Every row gives one point. Each copy is the shape, with its points in the same order, stretched, turned, moved and blurred by noise. Some copies are also mirrored. Which?

Shape (6 x 3)
[[ 24 -12  37]
 [-30  -3  15]
 [ 12 -18   3]
 [ 12  64 -56]
 [-73   7  -5]
 [ 38  25  38]]
Copy 1 (6 x 3)
[[ 30   0  50]
 [-11   6   9]
 [ 30  -6  12]
 [ 43  70 -61]
 [-45  21 -17]
 [ 39  45  44]]
Copy 1 is: only turned
Copy 2 (6 x 3)
[[ 42  22  20]
 [-11 -10  18]
 [ 28  -9  -5]
 [ 59 -93   2]
 [-45 -45  12]
 [ 67   4  52]]
Copy 2 is: mirrored
Copy 3 (6 x 3)
[[ 59 -11  20]
 [ 11 -29 -21]
 [ 14  -7  22]
 [-26  60 -19]
 [-27 -50 -42]
 [ 58  25   2]]
Copy 3 is: mirrored
Copy 4 (6 x 3)
[[ 19  -7  16]
 [-22  17  -4]
 [  2 -21 -10]
 [ 39  40 -79]
 [-58  39 -28]
 [ 40  12  11]]
Copy 4 is: only turned

Shape (12 x 6)
[[ 40 -33   0  69   4  -2]
 [-29  16  -3 -41   6  61]
 [-23  32 -14 -46 -34  -6]
 [-34  24   4 -22  36 -24]
 [-26  22  -7  30 -95 -24]
 [ -8  10  43  19  38  68]
 [  5   3   1 -27  26 -12]
 [-29  31  40 -43   1  17]
 [-24  -4  21  63  16 -20]
 [ 57  28  26  54  27 -25]
 [ 16  -6  -3  -8 -35 -24]
 [  0  32   5  24  24  32]]
Copy 1 (12 x 6)
[[ 10 -47   0  61 -25  25]
 [-26   9  -9 -52  30  32]
 [  0  19 -30 -45 -16 -33]
 [-15  10  10  -2  30 -58]
 [-27  25 -65   0 -79  -9]
 [-26  13  25  18  34  58]
 [  9 -20  12  -3  17 -29]
 [-16  41  22 -29   9  -5]
 [-36  -2   0  69   2 -24]
 [ 47  -2   7  73   2 -14]
 [ 13 -21 -19  -2 -41 -13]
 [  1   6 -15  28  28  30]]
Copy 1 is: only turned
Copy 2 (12 x 6)
[[ 35 -51 -27  41   2  25]
 [-24  29  37 -35  11  34]
 [ 19  45   3 -60 -18 -19]
 [ -6  29 -24 -14  26 -32]
 [ 24 -15 -40 -49 -88 -13]
 [-48 -39  22  -2  33  31]
 [ 24  18   6  -6  31 -14]
 [-26   7  33 -53  13 -20]
 [-11 -41 -49  28  -9 -23]
 [ 45 -61 -50 -14  52   3]
 [ 59   4  -1 -10 -23 -10]
 [-13 -25 -25 -24  22  26]]
Copy 2 is: mirrored

Shape (14 x 8)
[[ -2  17  -7  22 -11 -29  44  10]
 [ 35  -6  14  12 -13 -23 -11 -28]
 [ 13  -3   2   5   2 -21 -32  17]
 [ -1  21 -18 -28 -62 -51 -27   4]
 [-23  -2 -26  -6  35 -21  75   4]
 [-37  43 -32  -8 -21 -34  -3  13]
 [ 20  18 -28  -1 -39  10 -25   8]
 [-10 -30 -29 -17  19  10   1 -32]
 [-12 -26 -15  20 -12   5  -4 -10]
 [-14 -19  28 -11 -52   1 -22  18]
 [ 16  -9  29   7  21   4 -11  23]
 [ -9 -53   3 -54 -39  27 -29   9]
 [-57  19  64 -47 -29 -15  57  19]
 [ 25 -59  20  -5 -19   2 -30   2]]
Copy 1 (14 x 8)
[[-18  41 -11   4 -30 -12  49  -2]
 [ 27  27   6  -4   6 -47   8  -3]
 [ -8  17  -5  -5  28 -31  -8  25]
 [-25  47 -27 -37 -21 -66 -36 -14]
 [-32   2 -27   1 -21  26  82 -29]
 [-56  48 -15  -6 -15 -20  -8 -24]
 [  2  30  -2 -11  -9  -7 -45  10]
 [-11 -34   6  -9  -2   2   2 -40]
 [ -9  -8  18  15 -18 -15  -3  -2]
 [-14   9  39 -41 -19 -55 -14  19]
 [  2   8  24 -14  28 -18  16  32]
 [-17 -50  21 -74 -19 -24 -34   3]
 [-54  33  36 -80 -23 -39  74 -23]
 [ 20 -31  20 -28   4 -41 -10  21]]
Copy 1 is: only turned
Copy 2 (14 x 8)
[[-24  -9 -17 -10  32  28  -1  -7]
 [ 11   3  10  24  17  24 -34 -38]
 [ 16  11   8  17  11  -6 -27   6]
 [-13   9 -19 -17 -35  10 -61  -5]
 [-28 -32 -16 -24  38 -21  44 -27]
 [-36  16 -39 -13 -25  -1 -12  11]
 [ 25  -4  -6   8 -31  30 -19   8]
 [  9 -33   9  30 -12 -26  16 -40]
 [ -6 -30  12  35   4   1  -3  -6]
 [-22  -4  52   6 -14  10 -39  16]
 [ 13  10  40  13  31   0   0  10]
 [  9 -35  75   5 -43 -29 -17   4]
 [-86  27  57 -55  12   3   7  -5]
 [ 26 -28  61  26  11  -9 -38  -7]]
Copy 2 is: mirrored
Copy 3 (14 x 8)
[[  8  13   4  37 -32   8  48  13]
 [  9  -3 -24  23 -17  20 -17 -31]
 [  2   6  10  17  -9  -5 -32  18]
 [  5  37  61 -12 -48  -6 -13 -36]
 [ -5 -12  -6  24  -3 -19  95  28]
 [-16  40  68  11 -15  -1  24  12]
 [ 33   0  52   8  -6  35 -25 -15]
 [-15 -47  13  11  18   5  21  -7]
 [-10 -33  22  36 -19  19   2   2]
 [-11 -27  32 -24 -53  28 -37  13]
 [  6 -18 -19   0   4   7 -24  46]
 [ -5 -68  48 -57 -25   9 -29  -4]
 [-50   3  -6 -74 -51  14  59  41]
 [  5 -64 -10  -1 -33  14 -49  -6]]
Copy 3 is: mirrored
